Each row is a point. Two turns around zero, p and q, are shown by what they do to some points. Write where each new point lands after one turn and then the other. Backwards means that the second turn is done in reverse. Each puzzle has new turns, and all numbers are rounded.

Turn p:
[-0.38  0.11] -> [-0.36 -0.17]
[-0.11 -0.36] -> [ 0.15 -0.34]
[0.16 0.34] -> [-0.10  0.36]
[ 0.15 -0.05] -> [0.15 0.06]
[ 0.18 -0.04] -> [0.16 0.09]
Turn q:
[0.16 0.12] -> [0.20 0.03]
[ 0.14 -0.06] -> [ 0.10 -0.12]
[0.15 0.20] -> [0.22 0.11]
[-0.45 -0.26] -> [-0.52 -0.03]
Where do these land?
q, then p: [-0.21 -0.30] -> [-0.13 -0.34]
q, then p backwards: [0.30 0.24] -> [ 0.33 -0.19]
p, then q: [-0.09  0.06] -> [-0.10  0.04]

Turn p:
[-0.18 -0.05  0.04] -> [-0.17  0.01  0.08]
[0.16 0.08 0.06] -> [ 0.16  0.09 -0.05]
[-0.11 -0.56 -0.09] -> [-0.09 -0.38  0.42]
[ 0.15  0.53 -0.14] -> [ 0.11  0.18 -0.53]
[-0.02  0.01  0.13] -> [-0.01  0.11  0.07]
Turn q:
[ 0.25  0.59 -0.11] -> [ 0.33  0.53 -0.18]
[-0.12 -0.20  0.11] -> [-0.15 -0.16  0.13]
[ 0.00 -0.21 -0.12] -> [-0.02 -0.23 -0.08]
[-0.30 -0.24  0.00] -> [-0.33 -0.20  0.02]
[0.17 0.06 0.12] -> [0.17 0.06 0.12]
Where do these land?
p, then q backwards: [-0.15 -0.08  0.06] -> [-0.13 -0.03  0.12]
q, then p backwards: [0.01 0.35 0.22] -> [0.01 0.08 0.41]
q, then p backwards: [ 0.10 -0.52 -0.16] -> [ 0.07 -0.26 -0.48]
q, then p: [ 0.19  0.29 -0.19] -> [ 0.20 -0.07 -0.33]
p, then q backwards: [-0.30 -0.04 -0.19] -> [-0.30 -0.19 -0.05]
q, then p: [0.15 0.01 0.27] -> [0.16 0.24 0.11]

Turn p:
[-0.01 -0.08  0.01 -0.48] -> [-0.03 -0.17  0.03 -0.45]
[-0.22  0.29 -0.31  0.34] -> [-0.21  0.15 -0.40  0.34]
[ 0.24 -0.41  0.03 -0.12] -> [ 0.40 -0.20  0.16 -0.14]
[-0.16  0.05  0.09  0.21] -> [-0.14 -0.01  0.04  0.24]
[0.16 0.14 0.18 0.05] -> [-0.01  0.22  0.18  0.01]
Turn q:
[ 0.18 -0.04  0.19  0.05] -> [0.17 0.03 0.04 0.20]
[ 0.22 -0.14  0.22 -0.31] -> [ 0.34  0.10  0.29 -0.01]
[-0.18  0.26  0.04 -0.46] -> [-0.14  0.36  0.28 -0.29]
[ 0.35 -0.01 -0.35 -0.05] -> [ 0.31  0.03 -0.32 -0.22]
[-0.26 -0.05 -0.09  0.12] -> [-0.24 -0.18 -0.02 -0.04]
[-0.06 -0.26  0.14  0.34] -> [-0.03 -0.34  0.00  0.30]
[-0.24  0.23 -0.15  0.32] -> [-0.39 -0.02 -0.28  0.07]
Where do these land?
p, then q: [-0.27 -0.44 -0.24  0.18] -> [ 0.24 -0.51 -0.20  0.03]
q, then p backwards: [ 0.19  0.05  0.22 -0.26] -> [0.35 0.00 0.15 0.10]
p, then q: [ 0.30 -0.06 -0.42  0.08] -> [ 0.27  0.15 -0.39 -0.17]
q, then p: [-0.05 -0.01  0.27 -0.09] -> [-0.10  0.09  0.23  0.13]
p, then q: [-0.20  0.22  0.31  0.20] -> [-0.39 -0.05  0.09  0.25]
p, then q backwards: [ 0.03  0.24 -0.13 -0.11] -> [-0.01  0.23 -0.18 -0.04]

Turn p:
[-0.22 -0.17 -0.09  0.33  0.26  0.10  0.06 -0.13] -> [-0.41 -0.11 -0.02  0.24  0.16  0.14  0.11  0.00]
[-0.01  0.31 -0.22  0.26 -0.26 -0.14 -0.19 -0.04] -> [ 0.10 -0.03 -0.17  0.17  0.15 -0.16 -0.38 -0.28]
[ 0.36 -0.18  0.28 -0.20  0.00 -0.13  0.15  0.36] -> [ 0.28 -0.18  0.20 -0.22 -0.27  0.02 -0.01  0.42]
[ 0.36  0.15 -0.10 -0.19 -0.13 -0.11 -0.46  0.17] -> [ 0.41 -0.08 -0.04 -0.40  0.15  0.04 -0.30 -0.13]
[ 0.22 -0.27  0.16 -0.07  0.02  0.42 -0.05 -0.22] -> [ 0.14 -0.06  0.06  0.00 -0.11  0.44  0.36 -0.12]
[-0.25  0.10 -0.26 -0.03  0.16 -0.11  0.10 -0.11] -> [-0.24  0.11 -0.17  0.02  0.20 -0.23  0.08  0.00]
[ 0.24 -0.22  0.16 -0.07  0.03  0.08  0.19 -0.29] -> [ 0.15 -0.18  0.11  0.08 -0.12  0.06  0.42 -0.02]
[-0.16  0.21 -0.39  0.12 -0.18  0.16 -0.01  0.04] -> [-0.06  0.16 -0.43  0.15  0.08  0.00 -0.20 -0.13]
[-0.42  0.43 -0.08  0.23  0.18  0.07  0.08 -0.08] -> [-0.27  0.38 -0.02  0.35  0.30 -0.12 -0.12 -0.03]
[-0.11 -0.36  0.53 -0.38 -0.08 -0.34  0.12  0.31] -> [-0.09 -0.03  0.46 -0.39 -0.56 -0.18  0.02  0.28]
Turn q:
[-0.04  0.19  0.06  0.12  0.02 -0.29 -0.31  0.28] -> [ 0.01  0.25  0.13  0.31  0.06 -0.23 -0.15  0.24]
[-0.03  0.00 -0.02  0.07 -0.40 -0.19 -0.13  0.16] -> [ 0.11 -0.02  0.06  0.27 -0.15 -0.29  0.20  0.11]
[0.35 0.02 0.22 0.13 0.10 0.19 0.35 0.52] -> [ 0.52 -0.16  0.06  0.23  0.36  0.37 -0.08  0.05]
[ 0.12  0.04  0.17 -0.27  0.04  0.07  0.07 -0.58] -> [-0.04  0.17  0.05 -0.51 -0.32  0.20  0.07 -0.16]
[-0.33  0.21 -0.31  0.07 -0.25  0.40  0.24  0.08] -> [-0.25 -0.16 -0.39  0.23  0.10  0.21  0.44  0.00]
[ 0.28 -0.15  0.11 -0.14  0.31  0.08 -0.38  0.25] -> [ 0.16 -0.03 -0.01  0.08 -0.10  0.05 -0.62  0.12]
[-0.11 -0.34  0.20 -0.15  0.24  0.02  0.03 -0.44] -> [-0.23 -0.16  0.24 -0.49 -0.13  0.07 -0.14 -0.14]
[ 0.05 -0.12  0.03  0.05  0.37  0.07  0.01  0.04] -> [-0.04 -0.05  0.04 -0.09  0.20  0.12 -0.30 -0.07]
[-0.21  0.08 -0.01  0.03 -0.11 -0.21 -0.02  0.10] -> [-0.09  0.05  0.08  0.10  0.07 -0.19  0.15  0.18]
[ 0.01  0.20 -0.22  0.36 -0.51  0.13  0.31 -0.25] -> [ 0.03  0.06 -0.14  0.18 -0.03  0.01  0.65 -0.42]
[-0.08 -0.12 -0.24 -0.28  0.17 -0.27 -0.17 -0.16] -> [-0.16  0.05 -0.14 -0.32 -0.05 -0.34 -0.18  0.11]
Where do these land?
p, then q: [ 0.29 -0.05  0.18  0.09 -0.18 -0.02  0.26  0.27] -> [ 0.34 -0.18  0.04  0.34 -0.12 -0.11 -0.04 -0.04]
q, then p: [-0.23  0.47  0.28 -0.15 -0.13  0.23  0.02  0.18] -> [ 0.01  0.28 -0.19  0.32 -0.14  0.29 -0.24  0.31]
q, then p: [-0.12 -0.31 -0.05  0.11 -0.10  0.11  0.06 -0.16] -> [-0.20 -0.11  0.04 -0.02 -0.20 -0.06  0.24 -0.15]
q, then p: [-0.04 -0.07  0.25  0.03  0.11 -0.07 -0.11  0.10] -> [ 0.01  0.02  0.25 -0.04 -0.05  0.15 -0.14  0.00]
q, then p: [-0.24  0.06  0.14 -0.13 -0.19 -0.33  0.12  0.67] -> [-0.06 -0.31  0.16  0.01 -0.02  0.10 -0.33  0.68]
q, then p: [ 0.34 -0.15 -0.31  0.08  0.46 -0.15  0.39 -0.39] -> [ 0.14  0.14  0.03 -0.40  0.43 -0.19  0.57 -0.19]
p, then q: [ 0.06  0.32 -0.06  0.22 -0.01  0.03 -0.08 -0.37] -> [-0.08  0.24  0.14 -0.12  0.17  0.02 -0.14 -0.39]
q, then p backwards: [-0.01 -0.01 -0.19  0.08  0.07  0.21 -0.20  0.03] -> [-0.15 -0.01 -0.18  0.22 -0.16  0.05  0.00  0.03]
p, then q: [-0.07 -0.26 -0.24 -0.33 -0.02  0.00 -0.45 -0.33] -> [-0.17 -0.03 -0.21 -0.65 -0.16  0.10  0.12  0.01]

Turn p:
[ 0.31  0.09  0.04  0.41  0.21 -0.34 -0.29  0.23  0.38] -> [-0.04  0.02  0.14  0.27  0.06 -0.39 -0.54  0.23  0.35]
[-0.12 -0.10  0.08 -0.28 -0.04 -0.38  0.39  0.06  0.33] -> [-0.11 -0.11  0.09 -0.33 -0.31 -0.40  0.26  0.22  0.05]
[-0.22  0.02  0.31 -0.09  0.39  0.06  0.27  0.13 -0.34] -> [-0.40  0.13  0.31  0.08  0.11  0.10  0.30  0.11 -0.34]
[ 0.40 -0.29 -0.35  0.29 -0.09  0.19 -0.23  0.26 -0.28] -> [ 0.53  0.02 -0.15  0.42  0.28  0.22 -0.13  0.26  0.02]
[ 0.11  0.13 -0.11  0.03 -0.34 -0.06  0.36 -0.33  0.22] -> [ 0.17  0.00 -0.21 -0.08 -0.20 -0.32  0.27 -0.34  0.20]
[-0.36  0.36 -0.17 -0.19 -0.18  0.24 -0.01 -0.01 -0.13] -> [-0.14  0.30 -0.27 -0.33  0.05  0.31  0.10 -0.19 -0.01]
[ 0.15  0.10  0.06 -0.07  0.34 -0.19 -0.11 -0.19  0.22] -> [-0.06 -0.06  0.25 -0.10  0.06 -0.32 -0.28 -0.12 -0.07]
[ 0.15 -0.22  0.17 -0.12  0.03  0.30 -0.04  0.20  0.00] -> [ 0.17 -0.07  0.33  0.05  0.00  0.29  0.07  0.11  0.06]
[-0.32 -0.06 -0.15  0.19 -0.06  0.06 -0.12 -0.12 -0.05] -> [-0.15 -0.17 -0.32  0.00  0.17  0.14 -0.01 -0.06  0.03]
[-0.11 -0.03  0.12 -0.19 -0.27  0.12 -0.21 -0.22 -0.36] -> [ 0.03 -0.06 -0.17  0.01 -0.22  0.39 -0.02 -0.22 -0.30]
Turn q:
[-0.55 -0.25  0.01 -0.18  0.20 -0.17 -0.14  0.06 -0.12] -> [-0.48 -0.32  0.26 -0.30 -0.04 -0.08  0.03 -0.05 -0.04]
[ 0.04 -0.20 -0.09  0.31  0.10  0.29  0.03 -0.26 -0.01] -> [-0.01 -0.01 -0.17  0.19 -0.01  0.15  0.23 -0.41 -0.05]
[ 0.13 -0.24  0.17 -0.12 -0.33  0.22 -0.20 -0.20  0.08] -> [ 0.27 -0.09  0.00 -0.07 -0.29  0.27 -0.23 -0.25  0.00]
[ 0.18  0.32  0.12  0.38  0.13  0.17  0.06  0.15 -0.21] -> [-0.05  0.30  0.00  0.48  0.23  0.03 -0.02  0.04 -0.19]
[-0.35 -0.12 -0.21  0.04 -0.26  0.20 -0.04  0.05 -0.10] -> [-0.24 -0.25 -0.17 -0.01 -0.24  0.26  0.06  0.08 -0.14]
[ 0.14 -0.18  0.10  0.22 -0.02  0.25  0.26  0.10  0.01] -> [ 0.10  0.00  0.04  0.29  0.09  0.31  0.16 -0.07  0.14]
[ 0.04  0.75  0.04 -0.20  0.08 -0.04  0.36  0.06 -0.05] -> [-0.09  0.64 -0.14 -0.13  0.28 -0.04 -0.08  0.46  0.00]
[ 0.14 -0.10 -0.11 -0.14  0.09  0.12 -0.20  0.08  0.30] -> [ 0.16 -0.24 -0.18 -0.06  0.16 -0.05 -0.20 -0.11  0.13]
[ 0.10 -0.29 -0.15 -0.21 -0.07 -0.07 -0.12 -0.05 -0.14] -> [ 0.21 -0.26  0.08 -0.21 -0.07  0.00  0.08 -0.05 -0.16]
[ 0.15  0.30  0.11 -0.10  0.06 -0.96  0.00  0.01  0.24] -> [ 0.16  0.24  0.28 -0.16 -0.12 -0.84 -0.04  0.35  0.31]
Where do these land?
p, then q backwards: [ 0.17 -0.26 -0.05  0.12 -0.09 -0.18 -0.16  0.08  0.30] -> [ 0.10 -0.07 -0.02 -0.05 -0.18 -0.19 -0.15  0.27  0.30]
p, then q: [ 0.17  0.03  0.00  0.04 -0.32 -0.37 -0.18  0.02  0.08] -> [ 0.22 -0.21 -0.16  0.12 -0.30 -0.18 -0.11  0.18 -0.10]
p, then q: [ 0.08  0.10  0.22  0.14  0.11 -0.08 -0.37  0.12  0.11] -> [-0.16 -0.14  0.00  0.16 -0.15 -0.10 -0.37 -0.15 -0.03]
p, then q: [-0.06  0.12 -0.08  0.18  0.28  0.35  0.62  0.12 -0.23] -> [-0.31  0.52  0.06  0.07  0.37  0.01  0.35  0.07  0.25]
q, then p backwards: [ 0.29 -0.28  0.22 -0.06  0.05 -0.32 -0.28  0.00  0.08] -> [ 0.46 -0.11  0.06 -0.09  0.12 -0.01 -0.02 -0.22  0.32]
p, then q: [ 0.00  0.05 -0.27 -0.07  0.14  0.42  0.16 -0.26 -0.19] -> [ 0.06  0.33 -0.02 -0.18  0.33  0.04  0.26 -0.27 -0.09]
q, then p: [-0.04 -0.11 -0.09  0.23 -0.11 -0.19 -0.37  0.14 -0.04] -> [ 0.00 -0.25 -0.25  0.29 -0.16  0.00 -0.04  0.20 -0.07]
q, then p: [-0.03 -0.07  0.18  0.00 -0.25  0.01 -0.18 -0.04  0.38] -> [ 0.19 -0.21 -0.13 -0.08 -0.15  0.06 -0.27 -0.08  0.26]
p, then q backwards: [ 0.05  0.38 -0.18 -0.23  0.15  0.42  0.46  0.10 -0.27] -> [ 0.22  0.12  0.08 -0.05  0.34  0.04  0.50 -0.40 -0.36]
q, then p: [-0.18  0.35 -0.17  0.04  0.36  0.02  0.42 -0.25 -0.12] -> [-0.33  0.39 -0.06 -0.35  0.22 -0.22  0.26 -0.06 -0.10]
p, then q: [-0.32 -0.12  0.25 -0.23 -0.37  0.27  0.21 -0.30 -0.34] -> [ 0.02  0.16 -0.18 -0.15 -0.19  0.62  0.42 -0.05 -0.10]
p, then q backwards: [-0.13 -0.20 -0.04 -0.16  0.05 -0.35 -0.33  0.26  0.24] -> [-0.20  0.15 -0.04 -0.36 -0.27 -0.16 -0.18  0.32  0.11]
